Rows are points. Each copy is the shape, with its points in the same order, turned, moved and blurred by noise. Say if it was mirrored as well.
In the rows, zero is written as 128.

Shape (6 x 3):
[[136 141 145]
 [186 163 123]
 [148 189 107]
 [157 108 108]
 [ 77  58 120]
 [100 121 112]]
Copy 1 (6 x 3):
[[115 144 143]
 [168 179 139]
 [140 179  99]
 [149 107 129]
 [ 89  41 123]
 [ 98 114 105]]
Copy 1 is: only turned
Copy 2 (6 x 3):
[[109  98 121]
 [133  72  77]
 [ 95 102  63]
 [156 118 113]
 [136 179 186]
 [112 148 130]]
Copy 2 is: mirrored

Shape (7 x 4):
[[115 102 164  51]
 [197 198 143 119]
 [140  93 110 110]
 [161 137 126 158]
 [119 167 122 153]
 [128 130 186 118]
 [139 157  86 108]]
Copy 1 (7 x 4):
[[144 164 196 133]
 [194 168  87  58]
 [145 113 128 142]
 [142 111  88  82]
 [107 144  88  83]
 [131 143 159  72]
 [143 164  79 132]]
Copy 1 is: mirrored
Copy 2 (7 x 4):
[[184 182 151 134]
 [127 117 105  34]
 [156 118 105 151]
 [108  94 110 108]
 [ 79 135 102 107]
 [129 145 167 113]
 [130 143  68 110]]
Copy 2 is: mirrored
Copy 3 (7 x 4):
[[ 82 107 173  67]
 [173 202 157 126]
 [126  99 112 101]
 [151 139 118 156]
 [110 163 109 159]
 [101 128 178 139]
 [127 163  93 102]]
Copy 3 is: only turned

Shape (11 x 6):
[[120 122  84 173 147 165]
 [132 134 131  96 190 121]
 [144 129 145 168 106 153]
 [159 100 184  85  98 135]
 [165 187 101  70 165 100]
 [132 119  81  70 125 175]
 [113 100  77 106 198 114]
 [148 166 146 172  87 104]
 [ 69 173 159 146 135 102]
 [165 141  85 148 112 104]
 [147 146 169 147  88 145]]
Copy 1 (11 x 6):
[[100 121  79 171 161 163]
 [145 137 124 100 190 115]
 [133 120 143 159 118 167]
 [168 106 170  75  88 146]
 [175 203  92 105 151  99]
 [133 155  75  72 126 174]
 [107 129  78  97 188 107]
 [141 158 154 183  93 131]
 [ 90 178 183 145 144 124]
 [145 142  87 164 111 115]
 [144 136 166 150 100 177]]
Copy 1 is: only turned
Copy 2 (11 x 6):
[[149  91 122 130 134 187]
 [137 126 106 100 196 118]
 [155 136 143 174 120 151]
 [138 173  93 200 157  89]
 [149 169  90  55 149  97]
 [137 154  40 132 149 165]
 [126  77  73 100 184 135]
 [138 146 171 144  86 113]
 [ 69 141 175 118 145 131]
 [160 118 106 114  87 116]
 [142 170 149 179 114 127]]
Copy 2 is: mirrored

Shape (13 x 8):
[[ 99  98 101 116 168 125  79 166]
 [202  88 140 173 129 144  99  73]
 [ 79 120 103 139 126 107 124 117]
 [155 142 167  58 112  76 128  59]
 [126  98  74 140 104 118 118 101]
 [154 136 149 105  80 182  46 120]
 [ 90 137 129 162 129 124 109 115]
 [131 155 118 162 110 128 115 134]
 [132  75 139 184 150 113 141 139]
 [154 163 126 152 144 160 101 162]
 [124 149 167 131  83 127 101 140]
 [152 114 122 111 153 104  71 131]
 [122  29 130 129 158 190 118  91]]
Copy 1 (13 x 8):
[[134 100  85 135 185  89 107 154]
 [180 132 181 185 122 109  85  78]
 [111 135  72 147 144  84 133  94]
 [121 117 188 114 155  56 184  44]
 [151 121  85 133 128  97 104  67]
 [ 88 124 186 106 164 125  59  99]
 [102 157  99 162 144  95 123 111]
 [122 163 117 129 118 116 120 115]
 [159 111 104 198 109 105 134 131]
 [135 161 141 126 147 142 109 155]
 [ 77 134 152 123 114 105 123 118]
 [155 115 143 121 167  67 111 127]
 [146  61 118 215 179 142  92  80]]
Copy 1 is: only turned
Copy 2 (13 x 8):
[[ 78 137  77 102 140 149  97 181]
 [195  60 109 102 196 169  79 129]
 [110 124  83 117 125 124 118 104]
 [162 116 152  18 155  98 141  82]
 [126  71  76 107 115 153 127 115]
 [139 107 152  61 120 211  58 129]
 [129 125  94 136 137 136  82  95]
 [165 128 115 134 109 159 107 115]
 [148  99  88 158 166 103  94 168]
 [159 156 119 121 132 197  98 151]
 [153 129 158 104 102 148  70 115]
 [142 129  85  73 148 144  92 154]
 [ 83  45 129 128 204 158 106 158]]
Copy 2 is: only turned
Copy 3 (13 x 8):
[[ 99 140 116 128 175 167 113 191]
 [134  71 114 195 178 111 122  82]
 [ 83 152 100 149 109 151 134 144]
 [ 75 102 164 106 102  66  80  90]
 [113 117  69 144 122 145 117 117]
 [130  85 169 168 135 181  46 120]
 [ 84 152 126 182 127 152 126 133]
 [141 153 127 178 125 142 118 128]
 [119 111 114 182 154 116 183 156]
 [161 158 159 170 168 157 114 135]
 [125 123 170 179  95 140  94 143]
 [111 119 126 136 175 117  83 158]
 [ 81  45 117 138 182 184 166 118]]
Copy 3 is: only turned
Copy 4 (13 x 8):
[[100  64 112 112 139 165  96 162]
 [160  77 176 211 115 142  98  75]
 [ 86  91 120 102 109 130 131 102]
 [188 157 171  93 114  81  88  98]
 [129  67 106 142 108 109 138  93]
 [184 123 127 162  59 190 104 145]
 [ 81 107 136 123  96 155 119  98]
 [ 93 128 126 163  97 138 126 116]
 [ 84  71 179 159 154 145 139 106]
 [102 137 118 186 124 173 101 143]
 [125 144 160 139  76 152 134 142]
 [135  86 138 141 124 132  70 150]
 [165  36 148 132 158 205 129  70]]
Copy 4 is: only turned
